Each row is a point. Examples show where two turns around zero, p and q, send a point. Write where each new point lands after one turn and then the other. Backwards means that the second turn is done in reverse. Each puzzle has new turns, and all numbers are rounded.
In the rows, 128 means zero.

Turn p:
[152 100 147] -> [161 105 136]
[ 95 124 115] -> [ 94 118 123]
[145 185 156] -> [141 185 159]
[120 103  94] -> [116 105  94]
Turn q:
[120 151  95] -> [116 164 112]
[ 86 107 129] -> [ 85 110 132]
[151  80 172] -> [153  64 139]
[116 156 126] -> [120 154 142]
[166 146 118] -> [165 147 117]
Where do these land?
p, then q: [141 152 155] -> [152 137 156]
p, then q backwards: [ 96 121  78] -> [99 95 87]
p, then q: [102 107 120] -> [101 108 120]
p, then q backwards: [173 133 159] -> [170 155 150]

Turn p:
[107  92 125  82 149 146] -> [ 91  96 129  99 150 158]
[101 115 160 176  99 155] -> [117 129 137 160  63 147]
[165 135 136 110 146 153] -> [158 126 129 124 154 161]
[152 133 104 146 150 122] -> [147 119 120 153 153 113]
[ 89 163 109  89 168  68] -> [ 78 169 127 106 186  85]
[136 158 109 165  90 133] -> [157 145  96 146  94 106]
[145 100 153 127  93 119] -> [147 112 158 107  96 127]
Turn q:
[163 105 101  75  99 121] -> [151 108 108  65 108 106]
[ 89 105 119 147 179 138] -> [ 94 100 117 157 170 150]
[143 157 115 132 134  92] -> [149 143 119 144 136  89]
[145 111 129 153  94 158] -> [141 126 123 130  86 164]
[ 83 115 155  85 159 153] -> [ 81 120 158  97 170 147]
[164 107 153 113  99  95] -> [146 107 154 112  87  94]
[ 92 130  86 157 106 142] -> [102 148  76 144 115 149]
[142 160 149 156 107 157] -> [150 166 146 145 108 157]
[133 162 146 133 175  95] -> [141 136 153 160 171  94]
Where do these land?
p, then q: [102 165 117 162  92 152] -> [139 169  79 134  97 123]
p, then q: [164 153 129 105 157  95] -> [157 121 157 139 174 107]
p, then q: [132  70  97 124 117 158] -> [109  73 107 105 104 148]
p, then q: [123 130 146 136  93 166] -> [138 149 113 103  95 153]
q, then p: [122 132 134  99 180 106] -> [102 124 167 143 169 125]
p, then q: [133 152 149 184 114 138] -> [155 159 124 160  87 134]
p, then q: [120  94 125  85 143  81] -> [ 89 101 164 110 158 100]

Turn p:
[115 108 120  67 122 104 160 149 111] -> [103 123 130  81 110 104 174 151 111]
[150 126 137 147 104 113 166  78 108] -> [161 146 137 145 117 129 169  80 114]
[170 107 129 166 140 176  92 158  87] -> [165 108 137 159 129 155  79 162  75]
[151 155 140 119 177 104 124 150 100] -> [127 165 157 113 163 103 110 149 100]
[ 99 111 154  99 140 137 126 120 168] -> [120 101 143  93 130 134 129 128 176]
[ 87 159 149 159 181 107 141  86 170] -> [108 138 160 144 188 118 127  84 188]
[ 92 113 143 175  91  93 131 132 152] -> [107 118 141 176  86 105 131 107 165]
[117 108 100 106 105 124  72 120 112] -> [110 100  93 105 102 122  94 110 102]
[119 138 151 143 112 162 125 118  97] -> [127 132 147 139 116 175 121 116 111]
[163 152 138 131 151 100 155 112 156] -> [160 166 133 127 157 101 143 121 153]
[117  80  74 105  94 179 134 171 117] -> [115  69  81 128  99 154 152 181  98]
[156 179 100 119 119 137 110 144 159] -> [133 169  75 126 140 134 106 150 145]
Turn q:
[106  99 180 154 108 124 123 143  93] -> [118  92 162 169 104 132 124 150  92]
[ 76 150 191 121 106  95 152 134 110] -> [ 75 122 196 135 102 108 148 154 118]
[169 160 123 135 161  76 159  92 137] -> [114 152 132 119 187  82 151  85 121]
[ 67 112 137 147 114 146 147 128 111] -> [ 91 119 132 158 105 161 147 163 127]
[166 129  72 117 120 120  93 128 114] -> [158 147  72 107 125 104 103 122 112]
[137 138  99 136 157 155  87 161 115] -> [161 145 109 113 146 154  86 154 116]
[131 111  99 123 140 144  81 122 162] -> [139 128  94 122 127 146  80 111 156]
[172 144 105 113 140 159 100 102 121] -> [160 155 103 100 130 145 114  88 110]
[ 88  86 151 103 126 146 156 154 130] -> [113  73 142 121 109 155 149 159 147]
[169 152 122 132 107 114 180 117 188] -> [152 149 137 136 145  90 177  93 182]
Where do these land?
q, then p backwards: [164 116 120 103 158 144 134 165  75] -> [172  96 111  88 155 161 129 126  99]
p, then q backwards: [112 168 152 155 100  91 144 113 132] -> [121 166 137 149  97 128 131  85 160]
q, then p: [103 131 169 152 122 144 133  82 138] -> [122 120 154 156 124 174 132  92 149]
q, then p: [130 128 161 143  89  98  95  91 157] -> [124 134 132 153  98 118 106  62 151]
p, then q: [159 107 113  64 167 134 160 142 141] -> [147  89 129  63 159 106 151 150 135]
q, then p backwards: [ 72 126 115 128 118 111 108 130 102] -> [104 140 113 120 111 128 107 181 115]
q, then p: [164  85  78 111 156 141 137 154  87] -> [146 101  96 109 154 105 148 166  66]
p, then q: [152  87  89 117 133 151 168 170 119] -> [163  90 112 129 152 113 161 182 114]
q, then p: [119 111 127 147 161 123 115 175 127] -> [135 105 141 130 139 114  90 168 120]
q, then p: [118 169 156 127  84 150 107 112 163] -> [139 169 122 134  93 159 115 100 171]
p, then q backwards: [116 180 129 160 118 122 105  76 166] -> [139 135 106 152 140 139 103  78 192]

Turn p:
[136 108 125 129 115 140 126 125 126 154 129  97] -> [152 126 127 144 125 143 142 108 127 145 135 108]
[122 128 118 126 133 150 120 143 201 117 120 142] -> [111 105 118 147 112 142 118 137 191 111 139 146]
[118 126 165 112 119 147 116 139 114 105 147 110] -> [107 144 138 128 141 152 144 126 111 101 155 110]
[138 126 122 184 150  73 113  81 119 124 128 118] -> [129 118 166 139 147  59  98 119 119 164 122 114]
[102 146 117 127 139 112 142 127 126 119 132 126] -> [106 139 113 116 117 105 130 137 126 137 131 131]
[134 140 142 120 105 119 111 131 144 125 143 130] -> [128 136 153 124 124 144 120 136 135 129 152 138]
[112 112 154 119 120 147 131 135 123 144 131 151] -> [112 118 132 114 130 161 141 108 122 120 116 137]
[130 115 112 153 129 141 109 152 107 121 126 132] -> [126 105 115 155 143 136 122 142 102 131 124 128]
[127 156 120 154 123 119 123 137 132 130  86 128] -> [123 129 136 143 123 121 126 168 140 148  98 122]
[122 124 116 116 118 139 157 123 105 113 116 126] -> [131 147 111 133 109 121 143 124 108 111 110 129]
[143 135 147 118 141 153 147 138 118 150 136 115] -> [145 130 118 112 149 140 166 123 133 123 128 120]
[141 129 119 110 122 146 115 123 105 110 107 152] -> [136 146 120 136 136 144 106 136 113 102 102 137]
[124 128 109 117 137 141 104 116 176 158 152 141] -> [130 119 114 127 135 145 106 104 175 149 150 153]
[137 128 128 123 115 141 194 148 112 130 154 113] -> [149 129 112 116 108 117 191 126 107 114 140 142]
[135 120 126 111 154  52 111 102 113 120 113 140] -> [134 129 146  85 119  89  67 127 113 134 118 105]
Turn q:
[128 131 133 114 128  84 116 120 126 123 136 136] -> [151 136 129 141 119  96 125 118 140 122 131 148]
[148 131 118 125 116 149 139 126 118 143 143 133] -> [140 117 133 120 132 151 127 138 119 154 128 133]
[117 144 121 111 112 129 126 134 130 118 134 166] -> [125 143 119 151 124 142 125 120 122 136 117 164]
[113 135 148 105 162 114 100 111 132 133 143 115] -> [128 137 124 121 141 103 111  98 155 125 162 132]
[159 116 145 116 154 135  94 133 138 137 127 141] -> [132 104 133 134 152 133  95 135 150 109 148 141]
[127 125 108 177 121 128 110 135 117 121 143 116] -> [137 107 108 148 103 133 138 131 110 126 142  94]
[112  95 117 135 134 137 116 119 117 116 125 129] -> [115 105 127 129 133 123 141 110 105 112 138 127]
[124 154 142 112 166 133 156 138 138 140 114 140] -> [101 148 132 133 160 123 120 134 161 149 112 127]
[142 146 127 120 125 138 147 134 116 183  89 135] -> [109 113 156 112 119 136  99 140 148 161  89 125]
[117 147 153 225 110 125 147  86 158 116 139 118] -> [161 152 140 160 107 165 169 105 140 107 119  46]
[133  70  83 108 122 130 131 143 132 110 133 107] -> [127  91 101  93 136 111 160 145  96 109 130 150]
[143 147 118 111 112 144 145 128 122 106 105 111] -> [129 152 123 106 137 131 112 144  99 131 105 124]
[116 124 155 113 124 106 131 138 110 116 139 129] -> [126 149 147 137 121 104 135 133 125 127 148 145]
[113 126 122 121 106 138 133 147 138 130 122 116] -> [111 136 119 109 108 138 136 138 123 124 123 135]
Where do these land?
q, then p: [111 140 149  90 145  89 126 109 147 123  97 119] -> [111 152 153 103 117 105  86 148 160 124 126 129]
q, then p backwards: [118 134 130 143 115 142 109 107 113 100 104 116] -> [121  97 135 109 122 121 120 116  96 107 124 122]
p, then q backwards: [128 110 116  95 110 134 126 102 127 115 117 139] -> [118 151 136 125 103 123 101 111 141 117 112 135]
q, then p backwards: [118 146 136 109 107 104 130 162 134 107 113 113] -> [117 161 108 109 120 117 148 121 124  94 115 134]
p, then q backwards: [145 130 104 131  93 167  81 138 113 154 117 131] -> [162 163 124 140 115 160 132 124 132 118 151 179]
q, then p: [133 117 139 155 116 129 139 111 150 128 134  93] -> [150 150 125 131 116 124 152 131 136 101 149 111]
p, then q: [153 121  77 135 158 147 122 140 157 136 126 130] -> [150  77  92 137 134 134 138 139 139 105 113 128]
q, then p: [111 117 126 152 129 141 164 142 114 150 141 125] -> [124 120 120 118 108 137 174 111 129 143 125 118]
p, then q backwards: [119 135 140 135 120  93 157 147 134 132 125 171] -> [128  96 116 101  98 123 137 146 119 157 106 119]
q, then p: [112 122 159 146 112 119 180 133 145 129 136 146] -> [116 129 141 118 117 120 185 147 153 117 110 136]
p, then q: [150 119 131 132 142 122 119 128  88 129 133 139] -> [125 112 139 133 149  98 105 133 114 134 138 125]
q, then p: [146 125 152 144 166 147 142 136 127 129 148 140] -> [116  96 114 125 154 117 153 122 147 132 148 116]
q, then p: [109 121 120 113 141 120  93 125 137 121 144 110] -> [132 140 121 128 119 109 101 112 122 129 153 151]
q, then p backwards: [138 156 113 112 137 136 103 110 107 141 156 122] -> [130 117  95 119 133 109 103 119 128 157 153 121]

Turn p:
[110 156 123 143  78 147 163 106 112 110 133 106 120 125] -> [124 124 113 135  67 132 148 152 101  94 126 122 128 115]
[117 171  92 106 150 136 165  96 157 167  99 130 154  86] -> [122 186 109 106 127 149 181 126 125 163 134 105 139  74]
[151  97 159 167 119 126 149 110 174  93 102 116 100 157] -> [124 103 131 205 119 134 133 101 135 118 115 138  76 123]
[ 90 177 119 161 109 156  93 153 141 133 154 125 147  82] -> [128 159 127 137 108 145 105 197 139 130 175 126 171 117]
[100  97  89 128 122 112 115 131 124 107 175  87  91 149] -> [103  94 106 108 125 115 109 125 138  82 176 103  99 153]
[102 108 158  97  97 141  96 126 163 169 141  87 176 125] -> [162 118 186 104  88 135 124 122 182 146 166 113 135 108]
[142 101 142 132 161 123  83  95 154  95 139 103 132 117] -> [158 140 135 160 160 107 106  99 161  97 152 113 118 117]
[102  96 160  77 104  76 140 114 113  97 122 172 101 162] -> [ 89  88 154  98 131 121 124  74 120  87 101 189 122 118]
[153 169 169 169 135 102 154 172 132 133 135  91 129 142] -> [134 128 138 167 117  89 170 172 129 154 137 156 110 171]
[160 151 128 116 159 148 123 123 131 171  93 172 104  85] -> [148 157 129 121 181 154 129 140  86 174 110 133 130  90]
[ 89  90 100 119 148 121 149 119 178 155  98 174  86 117] -> [ 72 111 119 126 166 186 132  90 121 154 146 128 113  85]
[172 126  92  87  93 125  98 112 103  97 171 117 148 148] -> [162 137  99  76 105  98  86 127 154  87 101 123 107 140]
[124  85 175 136 161  98 156 146  85 114 172 171  98 106] -> [137  62 109 132 186 122 145 115 108 108 132 181 168 152]
[124 176 169 127 139 145 124 139 101 165 122 148 137 147] -> [147 155 163 120 117 132 136 137  87 160 126 156 153 156]
[166 124  90 152 106 112 120 144  89 126  81  89 100 141] -> [105 111 123 136 124  79 111 156  98 137  90  78  90 135]
[115 117 116  89 147 160 126 151 129 112 135 120 175 134] -> [136 146 141 101 130 155 137 124 174 114 114 103 151 155]
[160 136  94 170 150 148 123 138  90 132 105 167 179 152] -> [128 158  93 144 124 122 100 120 119 172  76 106 169 167]
Turn q:
[166 136 116  87 118 128  89  98 129 166 118 183 110 155] -> [191 125  96  93 167 106 112 105 116 159 125 164 122 128]
[146 126 192 154 163 163 159 136 111 124 134 132 154 163] -> [125 156 205 122 141 153 162  99 125 126 110 125 118 157]
[109 129 113  93  90 130  93  97 106 124 121 168 144 176] -> [138 125  88 100 137  88 101  75 100 124 108 147 138 156]
[ 87 107 115 126 145 128 170 173 176 121 179  84  83  93] -> [ 83  59 151 127 104 161 116 195 169 111 149 111 115 121]
[122 161 160 147 166 173 148 141 131 155 126 138 171  99] -> [ 87 171 157 118 147 160 176 136 140 152 134 158 136 137]
[110 108 104 153 130 114 187 124 169  81 135 118 104  86] -> [111  92 115 145  89 157 158 165 144  67 134 120 103 101]
[147  92  91 123 111  46 106 115 102 133 113 148 148 154] -> [169 119  96 179 136  68 110 107  85 117 160 123 115 136]
[167 148 140 109 131 168 145 166 118 125 100 120 167 140] -> [136 148 137 125 135 141 179 131 122 168 100 105 151 167]
[ 83 129 113 145 126  88 146 152 177 129 125  96 120 116] -> [ 98 105 118 164  86 119 120 157 175 119 151 131 111 132]
[143 172 133 184 157 174 133 162 105 122 134 130 137 142] -> [113 183 148 131 131 198 130 127 120 147 119 116 114 158]
[120 104 133 126  81  80  93 135 151 105 138 135 105  99] -> [153 122 114 128  92  87  90 167 129  90 142 134 146 114]
[142 157 135 144 184 167 126 136 159 109 154  82 170 116] -> [103 148 148 133 149 188 158 124 177 125 154 103 168 144]
[154 165 136  98  99 114 118  87  71 152 139 141 137 139] -> [141 157 113  82 143  91 126  87  89 159 146 108 121 109]
[ 93  64 106 153 125 138 147 143 135 121 144 103 109  83] -> [ 91  78 144 161 106 151 117 168 110  99 126 138 143  96]
[122 142 137  82 145 125  90 107  92 127  94 146  98 133] -> [137 145 106 110 180  90 103 120 132 138  86 123 120 109]
[136 109 124 123  79 114  99  77 114 154  94 123  93 153] -> [168 116 110 130 107  92  92  84 115 148 104 141 128  83]
Where do these land?
p, then q: [112 110 107  89 108 143 131  76 121 134 118 135 130  96] -> [113 126 106 111 138 121 160 143 124 118 122 105 173  84]
p, then q: [ 95 124 103 161 141 171  80 203 148 151 114 147 188 109] -> [100 140 158 140 119 148 119 118 179 190 151 165 189 187]
p, then q: [116 204 142 108 126 119 150 107 136 117 102 118 110 153] -> [104 165 118  79 103 113 133 138 114 126 107 112  72 126]
p, then q backwards: [116 135 191 120 105 119 148 131  73 127 181  96 151 179] -> [134  88 162 117  66 117 149 145 179 118 147 162 169 169]
p, then q backwards: [170  70 109 108  97  77 125 124 113 100 173 130 135 146] -> [ 84 124 115  71 111 108 121  92 168 115 121 147  89 169]
p, then q: [131 114 142 170 107 149 137 196 112  82  84 143 125  97] -> [105 151 157 205 108 143 129 150 128 129  84 154 142 168]
p, then q: [100 135 141 137 167  99 165  80  84 105 129 130  89 136] -> [ 93 134 117 135 145 121 142  90  84  75 134  94  88 115]
p, then q: [109 159 115 140 103  93 128 109 142 120 127 180 123 134] -> [ 98 150  81 109 131 114 111 139 105 116 133 168 124 129]
q, then p: [ 79 101 150  90 150 149 135 153 158 153 140 139 137 118] -> [ 93 105 157 129 150 159 132  87 158 145 130 160 150 143]
q, then p: [141 163 114 125 149 127 140 137 127 172  83 125 130 127] -> [118 132 108 125 134 146 147 136  96 182 154 125 112 120]
q, then p backwards: [124  95 162 159 139 106 107 103 154 125  57 115 106  60] -> [147 160 167 140  92 108 124 106 164  75  97 133 159  61]
p, then q: [131  94 150  97 172 191  97 140  98 116 146 153 149 144] -> [166 146 146 128 169 148 153  67 153 133 103 112 169 152]
q, then p backwards: [114 130 129 124 130 129  91 124 138 161 159 104  87 159] -> [131  87 123 126 109 124  72 137 145 153 138 149 135 139]
p, then q: [191 130 117 164 115 143 144 103 159  89 144  79 149 160] -> [186 124  94 151  61 165 104 127 141 132 130 108  99 109]
q, then p: [133 140 127 154  82 149 146 138 153 136 131 190 141 115] -> [119 123 110  86 106 159 112 140 104 125  74 162 129 138]
p, then q backwards: [143 117  78 127 158 119 140 140 129 139 109  99 113 139] -> [123 167 112  96 149 115 155 139  94 119 125 119 128 141]
q, then p: [170 154  99 106 129  92 113 112 131 148 179  94 113 104] -> [179 117 100  88 148 116 130 153 166 125 176 109 116 135]
